Each row of a before or after table is a point. The points were changed in one or more steps. Then noise was added and the rows were shuffled. The steps act on how far a point lies along the listed directions, d1 being the first. Write out the steps. A step turns or swaps two directions, mirrors them in a line or flattens them onto one, adds a multiple of one to another, or multiplies one. Angles are multiples of 10 degrees, from the lower direction toward the higher: turns from -170 to 170, lines from 10 to 170 but not 90. Use the fewest steps. Two steps may share a direction if one is a turn and the other turns, adds or multiplies; they go together, in the order done. Otherwise the lowest direction goes first.

Directions:
(1): [-31 -44]
(2): [ 44 -31]
Before, 11 rows:
[[ -7  15]
 [  2   3]
 [-15  27]
 [-16  10]
 [-10  15]
 [ 76  13]
 [-12  16]
 [ 61 121]
 [ 22   3]
 [ -9  34]
 [ 18  21]]
After:
[[-12   6]
 [-20  24]
 [-21  23]
 [ 10 -10]
 [  1  -1]
 [-14   5]
 [-16  16]
 [ 33 -34]
 [-11  11]
 [-31  30]
 [  2   2]]
Steps: flatten d1 and d2 onto the line at 80 degrees

Directions:
(1): [-19  65  27 -22]
(2): [-37  -5  34  58]
(3): [ 30 -24  63 -20]
(4): [-57 -31   3 -40]
Before:
[[-20 -22  57 -15]
 [ 36 -34  22 -26]
 [-25 -56   6  31]
 [ 29  64 -15  61]
 [-18  17  28 -36]
 [ 33 -19  31 -39]
 [-43   5 -30  36]
 [-53 -74  75  85]
 [-22  -8 -58 -27]
 [ -2  29  44   8]
 [-11   2  43 -42]
 [ 19 -61   4 -38]]
After, 12 rows:
[[  7 -65  20  -5]
 [ 81  48   6   1]
 [ 32 -17   3 -52]
 [-13 -12 -54 -39]
 [-44 -44 -24  36]
 [-42  24  17  -7]
 [-42 -16  48  11]
 [-52  15  23   9]
 [ -2  30  44   8]
 [-29 -16  -6  52]
 [ 20 -96 108  -1]
 [-40   2   0  47]]
Steps: swap d2 and d3

Directions:
(1): [ 14 -29  80  23  41 -45  -2 -11  37]
(2): [-13   9  14  20 -48  25  77 -39  44]
(3): [-33  28  26  60 -38  22 -70 -13   5]
(4): [-57 -36  -2  -7  55  69  -2  11  28]
(5): [-58 -20  54 -42 -37 -12  13  14 -53]
Before (8 x 9):
[[ -70   13   47   25    0   -5 -110   24  -50]
 [ -17    0   59   -5  -47  -14   40  -20   -1]
 [ -67  -39   70  -20    2    5   45    6   13]
 [ -24  -11  -60  -15   38   72  -46   34    1]
 [   0  -35   32    6   39    5  -18   11   24]
 [ -12  -20   41   -6   25  -52  -28   10  -31]
 [ -58  -18   59    2  -33  -30  -41   -4  -44]
 [ -72  -41   10  -45    1   85   21   16  -11]]
After:
[[-39 -15  28   6   0  32  72 -14  49]
 [-47 -29 -11 -25  38  50 -46  39 -20]
 [ 10  29   0  10 -44  17  54 -33  29]
 [-95  -2 112  39 -24 -12 -53   1 -23]
 [-57 -11  71  21 -52 -12  13 -38  -2]
 [-25 -35  85  -6   8 -55   6  -7 -14]
 [-13 -46  53   6  46   3 -11  16  23]
 [-61 -33 -13 -31 -16 104  40   0  22]]
Steps: add -0.7 times d2 to d1; turn d2 and d5 by -50 degrees
